Each row is a point. The points of each table are mixes of a few directions, plus a little noise. How many directions does each table use, and how many do they share? Where both have some left over, give the other angles between the two spaces (their principal angles), to ten degrees, smallest first.
(in the rows, 100 means zero)

First (6 x 2):
35,172
125,72
65,139
143,52
129,67
102,97
Second:
39,87
116,103
166,114
178,117
63,92
114,103
24,84
Directions: first 1, second 1, shared 0; angles 60

First:
101,150,91,195,103,111
89,98,81,56,101,87
109,81,121,99,98,107
91,86,87,43,100,87
88,138,71,125,104,94
123,40,155,77,93,116
80,136,56,91,105,84
107,50,125,38,96,99
110,122,112,175,100,116
Second (8 x 6):
85,101,106,124,115,84
103,92,53,74,80,91
64,104,129,161,139,69
124,96,77,57,72,120
81,105,131,140,126,87
147,115,178,78,91,171
79,94,68,112,105,68
120,93,60,55,70,110
Directions: first 2, second 2, shared 0; angles 40, 60

First:
112,97,95,122,95,112,122,104,114
105,99,98,110,98,106,110,102,106
87,104,105,74,106,86,74,95,84
102,100,99,103,99,102,103,101,102
102,99,99,103,99,102,103,100,102
149,86,79,195,78,149,195,117,159
86,104,106,72,106,85,73,95,83
84,104,107,69,107,84,69,94,81
89,103,105,79,105,89,79,96,87
86,104,106,72,107,85,72,95,83
Second:
84,75,104,84,85,102,92,95,111
120,135,84,126,102,97,108,109,70
135,100,73,115,87,84,94,114,64
66,83,101,64,85,100,99,73,132
65,73,134,97,118,121,96,95,127
130,135,99,78,105,86,112,106,122
94,125,91,96,96,98,109,88,102
107,132,103,95,72,105,106,120,97
68,33,141,109,136,121,84,98,121
130,110,71,136,113,87,100,101,55
Directions: first 1, second 5, shared 0; angles 70

First, 11 rows:
100,69,67,92,118,54,101,122,103,112,41,107
147,123,140,76,96,97,138,162,136,85,108,106
98,148,112,101,120,75,133,81,130,147,95,74
94,89,68,131,135,39,49,116,94,132,142,134
78,71,101,132,82,130,34,72,66,51,156,132
113,95,125,57,54,153,155,97,104,92,43,51
125,86,75,52,74,154,147,143,73,105,65,70
116,73,72,94,109,83,85,148,86,95,101,125
68,166,110,107,103,157,139,23,95,120,114,58
81,96,147,131,88,38,61,53,144,129,105,89
80,89,82,133,123,119,57,85,69,30,132,156
Second (10 x 12):
158,101,101,194,97,105,97,62,111,97,79,97
77,151,162,141,144,107,88,97,99,132,136,83
17,67,80,108,94,51,164,119,88,44,92,77
129,58,92,68,106,89,57,95,85,90,111,33
115,18,78,157,59,85,81,108,84,85,77,129
102,73,69,32,60,117,142,99,116,109,93,195
120,98,115,58,111,114,75,94,99,123,124,93
113,159,120,81,136,111,83,90,106,112,113,49
94,114,73,91,87,98,52,147,81,88,65,72
73,160,113,71,106,122,162,91,128,122,110,171
Directions: first 6, second 6, shared 1; angles 40, 60, 70, 80, 90

First, 10 rows:
127,65,110,120,119,132,104,151,119,121,79,63,138,43,59,109,77,121
89,71,84,117,80,114,148,82,120,110,100,103,69,89,120,105,138,124
96,89,95,93,90,102,108,71,107,96,105,110,85,95,109,99,101,106
96,101,97,87,74,94,120,77,110,96,111,124,66,103,113,114,100,100
117,113,116,123,109,132,97,110,94,114,82,55,130,109,75,70,97,116
104,77,88,138,126,109,113,168,95,113,75,70,135,81,97,98,121,116
126,64,80,122,89,117,136,126,88,91,58,87,125,72,122,83,76,139
82,158,119,60,109,63,40,73,83,85,134,128,90,148,93,104,89,49
66,120,97,60,115,61,47,37,93,79,138,138,82,127,115,100,109,59
96,142,115,79,89,77,85,108,94,95,118,122,80,132,96,117,92,71
Second:
99,131,69,97,114,87,115,87,66,74,75,120,92,123,75,114,105,67
95,108,115,92,87,84,81,113,100,102,118,105,100,117,133,90,95,103
100,21,116,96,92,107,78,105,143,117,123,91,120,37,149,85,80,150
108,158,66,117,126,121,148,78,66,86,55,95,82,130,5,128,126,53
101,132,55,99,123,90,127,77,58,66,61,123,91,118,57,122,107,59
99,57,115,98,92,103,84,106,126,113,118,94,111,68,133,89,89,130
99,48,119,97,90,104,81,108,133,116,122,91,114,61,140,86,87,137
99,129,161,107,69,111,78,133,128,142,141,69,93,136,119,79,109,118
100,107,83,99,109,96,109,91,86,87,86,109,98,103,87,108,101,87
99,109,100,98,99,95,98,101,95,97,100,103,98,109,102,100,100,95
Directions: first 6, second 3, shared 2; angles 90
